Rows are points. Two turns around zero, p and q, are shown by what they do to some points. Where does a point land after both, in the order given? Backwards means that the second turn is done in reverse. Each puzzle has new turns, and all numbers are rounded.

Turn p:
[-21.4 -16.7] => [-26.3   6.6]
[15.8 -9.8] => [  2.0 -18.5]
[ 5.6 26.5] => [24.3 11.9]
Turn q:
[-11.6  28.2] => [-12.7  27.7]
[ 27.3 -20.6] => [ 28.1 -19.5]
[-11.7  -0.1] => [-11.7  -0.6]
[ 11.9 -17.5] => [ 12.6 -17.0]
[-15.8   9.9] => [-16.2   9.3]
Where do these land?
p, then q: [-7.9  4.6] => [-1.6  9.0]
q, then p backwards: [37.3 -2.4] => [23.7 28.9]
p, then q: [12.6  0.4] => [ 8.4 -9.4]
q, then p: [-34.2 -10.2] => [-29.9  19.5]
p, then q: [-7.8  7.6] => [ 0.8 10.9]

Turn p:
[ 11.9 -16.6] => [19.9  4.6]
[-23.0   9.0] => [-17.1 -17.8]
[-9.7 24.4] => [-26.3   0.4]
[ 20.7 -16.7] => [23.4 12.7]
Turn q:
[-18.2  10.7] => [-17.5  11.8]
[ -5.4 -24.4] => [ -6.8 -24.0]
[23.6 13.8] => [24.4 12.4]
Where do these land?
q, then p: [ 0.6 -9.2] => [ 8.5 -3.5]
p, then q: [-26.2  -8.5] => [ -3.8 -27.3]
q, then p backwards: [25.6 17.7] => [ 25.1 -18.4]

Turn p:
[-15.6   3.4  -2.4] => [-5.9 14.9  2.2]
[-5.4 20.5  3.1] => [ 5.9  9.4 18.3]
[ 31.9 -13.7  -8.0] => [ 16.3 -26.2 -17.8]
[-24.9 -25.0 -17.1] => [-17.5  20.5 -28.4]
[14.1 14.9 24.4] => [  1.3 -18.7  25.8]
Turn q:
[ 9.0 -9.6  6.5] => [11.5 -7.6  5.1]
[ 25.0 -10.4   4.4] => [ 21.1 -17.1  -3.6]
[-19.7  14.0 -29.1] => [-35.4   3.8 -12.9]
[  8.6 -22.9  11.9] => [ 15.8 -13.6  17.4]
[-22.9  28.9   6.3] => [-13.1  34.5  -6.1]
Where do these land?
q, then p: [10.9 14.5 21.8] => [25.7 -9.7  7.2]
q, then p: [  1.7   4.9 -13.6] => [-1.3 10.8 -9.6]
p, then q backwards: [-10.9  13.5  20.4] => [-22.1 -14.5   4.0]
q, then p: [ -1.8 -32.9 -28.6] => [-38.6  -1.8 -20.2]

Turn p:
[ 9.9 11.4  3.7  9.2] => [ 5.5  9.9  4.9 13.2]
[-13.2 -24.7  14.3   5.0] => [ -7.5 -30.6  -3.3   3.5]
[-26.3 -12.2  25.9 -19.1] => [  6.2 -35.5  15.8 -18.0]
[ -1.1   9.3 -22.6  19.5] => [-21.8  20.9  -1.1   8.2]
[ 30.7  16.2 -21.2 -14.7] => [ 17.8  35.2 -16.3  -7.0]
Turn q:
[  8.8 -15.6  15.1  13.1] => [ 19.7 -17.6  -3.9  -2.4]
[-18.8  23.8  33.7   7.3] => [ -7.7 -20.5  13.6  38.0]
[ 15.5  13.3  -9.3 -18.2] => [ 3.5 28.3  2.3  4.1]
[ 16.1 -24.1 -12.0   9.4] => [ 15.8  -1.8 -15.3 -24.2]
[-27.0  25.8 -19.3  -0.5] => [-40.1   7.8  -3.1   9.6]
[  5.5 -23.3  -8.2 -11.1] => [  8.9   3.9   6.3 -25.1]
Where do these land?
p, then q backwards: [-28.9  -4.4  10.9   4.6] => [-28.3  -9.4   9.9  -2.4]
p, then q backwards: [50.1  7.0 -9.9 -9.1] => [49.6 13.2 -8.7  5.4]
q, then p: [ -3.0   2.5 -12.8 -14.8] => [ 4.5  2.4 17.7 -7.6]
p, then q: [24.1  5.1 -7.2 10.8] => [ -7.5   6.2 -23.6  11.1]
q, then p: [-15.8 -28.9 -12.7   8.0] => [  6.0 -15.5 -11.2 -30.1]
q, then p: [-28.9  10.1   8.3  18.1] => [-27.1 -24.1  -3.8   1.7]
p, then q: [  2.4   8.6  23.4 -17.6] => [30.0  5.2  3.1  0.7]
